Rows are points. Two turns around zero, p and q, are shown by what they do to some points. Write where each new point lands after one turn and then the other. Backwards means that the second turn is done in reverse. Each puzzle has new turns, and all numbers are rounded.

Turn p:
[1.7 1.5] => [1.5 1.7]
[1.6 3.0] => [1.2 3.2]
[1.7 1.7] => [1.5 1.9]
[-5.5 -2.2] => [-5.2 -2.9]
[ 0.5 -4.0] => [ 1.0 -3.9]
Turn q:
[3.3 3.4] => [-3.1  3.6]
[ 0.6 -1.2] => [1.2 0.5]
[-3.9 -2.2] => [ 1.9 -4.1]
Where do these land?
p, then q: [3.9 1.1] => [-1.3  3.8]
q, then p: [3.0 3.7] => [-3.9  2.8]
q, then p backwards: [-4.6 -1.3] => [ 0.3 -4.8]
q, then p: [-2.0 -2.5] => [ 2.6 -1.9]
q, then p: [-0.3 -1.0] => [ 1.0 -0.2]

Turn p:
[ 1.6 -0.3  0.1] => [-0.2  1.0  1.3]
[ 2.4 -2.2 -5.0] => [ 3.8 -1.1  4.4]
[-2.1  4.6  4.0] => [-2.0  2.5 -5.6]
[-5.4 -2.2 -1.4] => [ 0.3 -5.7 -1.9]
[ 2.6 -0.8  2.7] => [-2.7  2.1  1.6]
[ 0.9  1.0 -0.3] => [0.7 1.2 0.0]
Turn q:
[ 5.2 -4.6  3.5] => [ 0.4 -1.3 -7.7]
[-0.5  2.1 -2.8] => [0.9 2.3 2.5]
[-2.0  1.8 -4.8] => [-0.5  3.8  4.0]
[-1.7 -2.1  3.2] => [-2.4 -3.3 -1.1]
[-0.8  1.4 -1.3] => [0.4 0.8 1.9]
[-0.2  1.4  2.1] => [ 1.1 -2.2  0.5]
Where do these land?
p, then q: [-1.3  3.9  3.0] => [0.5 3.4 3.7]
q, then p: [-2.6 -0.6 -3.5] => [-1.3  0.6 -4.2]
q, then p backwards: [-0.1 -2.5  1.0] => [-1.8  0.1  2.0]
p, then q backwards: [ 4.6 -2.4  3.4] => [-4.6 -0.7 -4.1]
p, then q: [-0.6  1.7 -4.0] => [ 2.5  1.8 -3.2]

Turn p:
[-0.5  0.0 -0.4 -0.7 -2.6 -5.8] => [-3.7  2.5  2.1 -0.5 -3.8 -1.7]
[-2.0 -3.1 -0.6 -1.5 -1.9  5.0] => [ 3.0 -3.6 -1.4 -4.4  0.6 -0.8]
[ 2.6  4.1 -1.0 -2.5  2.5 -1.5] => [-1.0  2.8 -3.5  4.2  0.0 -1.0]
[-3.2  0.2 -1.0  2.2  2.2  4.0] => [ 0.6 -1.9 -1.7 -2.0  3.4  3.8]
[ 4.5  2.4 -0.8  6.8 -1.7 -3.4] => [1.2 6.9 5.3 2.2 0.2 2.5]
[-2.3 -1.4  4.1 -4.4 -0.1  2.6] => [-0.7 -5.3 -1.3 -0.8  1.6 -4.0]
[ 0.9 -2.1 -0.2  0.3  1.7 -0.8] => [ 0.6 -1.3  0.6  1.4 -1.7  1.3]
Turn q:
[ 1.7 -2.1  2.2  0.7 -2.1  0.8] => [-0.1 -1.7  0.9  2.5 -2.8  0.3]
[ 2.4  1.0 -3.1  1.4 -2.4 -1.8] => [ 2.3 -3.9 -1.0 -2.2  0.0 -0.7]
[ 0.9 -2.1 -1.1  2.9  2.5 -2.8] => [-3.6 -2.9  0.5 -2.2  0.9  1.4]
[-4.0 -0.8 -0.1 -2.2  0.0 -1.8] => [-2.1  2.9 -1.7 -1.3 -0.6 -2.7]
[-9.6 -1.3  1.0 -4.2  1.9  8.3] => [-1.7 10.6 -6.0  5.7  1.0  1.1]
[ 2.3  3.5 -1.5  2.6 -0.9 -1.6] => [ 2.4 -3.6  1.0 -1.3  2.7 -1.0]
[ 4.3 -0.4  0.3 -2.2  1.0  0.2] => [ 1.9  0.0  2.8 -1.5 -2.1  2.6]
[ 1.8  2.0  2.3  0.8  0.1 -1.3] => [ 0.6 -1.1  3.4  0.3  0.8 -1.0]
Where do these land?
q, then p: [ 4.5  5.3  2.4 -0.4  2.2  0.8] => [ 1.8 -2.4  2.1  5.8  3.0 -1.9]
q, then p: [-4.0  1.6  3.4 -0.4  0.1 -4.5] => [-6.8  0.4  1.2  1.4 -0.8 -0.3]
p, then q: [-5.1 -2.9  3.3  2.8  2.0 -0.6] => [-4.3  3.9 -1.0  3.8 -2.5  1.6]
q, then p: [ 6.0  5.5 -3.9  1.1 -1.6  3.2] => [ 7.7 -1.6  0.1  5.5 -1.8 -0.3]
q, then p: [-0.8 -3.0 -0.5  0.2 -2.2  0.7] => [ 0.6  1.5  0.5 -3.2 -1.2  0.8]
q, then p: [-2.6 -2.3  0.6 -2.7 -1.3  0.7] => [-1.3  3.8 -0.2 -2.3  0.4 -0.3]
q, then p: [ 3.9 -2.3 -2.8 -0.5 -1.7 -0.6] => [ 3.6 -1.1 -0.2 -2.3 -2.2 -2.7]
q, then p: [-2.0 -1.9 -2.5 -0.1  2.5  0.4] => [-0.4 -0.1 -3.9 -1.8  0.7  0.9]
